Each row of a before or after table is a point. One or more steps were done to the points. Then noise was added and the rows were shuffled. The steps act on columns, c1 being the first. Name the steps. A step turns or swaps two columns, mirrors them in a line or flattens them onto one, adds a multiple of one to another, or multiplies or shifts one. Angles are multiples of 10 degrees, from the lower column toward the higher: turns from -170 to 170, lines from 10 to 170 but not 90. Use the fewest steps. Two steps may share a column if one is a turn and the other turns, adds or multiplies; they go together, in the order done. Otherwise the lowest column goes first.

Before (10 x 3)
[[ -4.5  -5.3   1.6]
 [ -4.7   0.2   5.3]
 [ -3.0  -2.2   4.2]
 [ -1.2  -4.9   5.2]
 [  1.0   0.2   4.7]
 [ -2.7  -2.0  -8.5]
 [ -1.6  -0.4 -13.8]
 [ -3.2  -0.5   2.4]
 [  0.1  -1.0   4.3]
 [ -3.2  -5.9   5.2]]
After (10 x 3)
[[ -3.2  -4.1   4.2]
 [ -4.8  -2.0   5.0]
 [ -0.2  -3.0   3.8]
 [ -2.4   2.3  -8.4]
 [  1.0  -1.9   4.6]
 [ -3.4  -1.4   2.3]
 [ -4.4  -6.4   1.8]
 [ -1.4  -7.3   5.2]
 [ -1.6   6.6 -13.4]
 [ -3.1  -7.9   5.5]]
Steps: add -0.5 times c3 to c2

Before (13 x 8)
[[  1.9   4.3   7.5   2.0   1.8  -0.5  -3.1  -0.8]
 [ -2.9  -1.0   3.3  -5.1  -6.0   1.1   8.0  -1.7]
 [ -2.1  -3.6   2.9  -6.9  -0.1  -5.3   9.0  -3.1]
 [ -0.4   2.2   3.5   1.5   1.6  -4.0  -7.9   5.6]
 [ -5.4   1.6  -6.4  -1.4  -1.6   0.3  -6.2   2.5]
 [ -3.4   7.2   4.2   7.2   5.5  -0.5  -0.9   3.4]
 [  0.8   2.5   0.7   5.6   3.4   4.4  -5.3  -0.3]
 [  0.7   3.4   3.4   3.8  -2.4  -2.7  -2.5  -0.6]
 [  1.2  11.3   2.9   2.1   2.4   0.7  -2.4   1.3]
 [  5.6   3.5   1.9   3.1   1.2  -4.5   0.2   4.7]
 [-11.1  -1.2  -2.3  -5.5  -5.4   2.3  -4.0   2.1]
 [  3.1   6.9   5.5   4.8   5.0   5.4  -3.6   6.3]
 [ -4.4  -2.1   3.9  -0.7  -7.2   1.3   9.5  -1.2]]
After (13 x 8)
[[-10.9  -1.5   0.2  -5.6  -5.5  -1.8  -3.9   2.9]
 [  5.8   4.8  -4.3   2.5   1.4   2.7   0.2   2.5]
 [ -5.4   1.7   3.2  -1.6  -1.2  -0.4  -6.7   5.8]
 [ -2.9  -1.3  -1.3  -4.7  -5.9  -1.0   7.7  -3.2]
 [  1.6   4.4  -4.8   2.2   1.8  -0.8  -3.4  -5.6]
 [ -2.4  -1.2  -0.4  -6.7   0.3   6.3   9.4  -3.8]
 [ -3.5   6.9  -5.5   7.1   5.7  -1.8  -1.3  -0.2]
 [ -0.2   3.2  -6.4   1.5   1.7   2.7  -8.1   2.0]
 [  3.0   4.5  -8.1   4.4   4.8  -7.3  -3.3   1.2]
 [  1.1  10.8  -3.1   2.1   2.8  -4.5  -2.4  -1.3]
 [  0.7   3.8  -2.2   4.2  -2.5   1.4  -2.6  -2.4]
 [  0.8   0.6  -0.4   5.7   3.5  -5.0  -5.9  -0.6]
 [ -4.4  -2.7  -2.3  -0.6  -6.9   0.0   9.6  -3.3]]
Steps: mirror c2 and c6 in the line at 170 degrees; mirror c3 and c8 in the line at 110 degrees
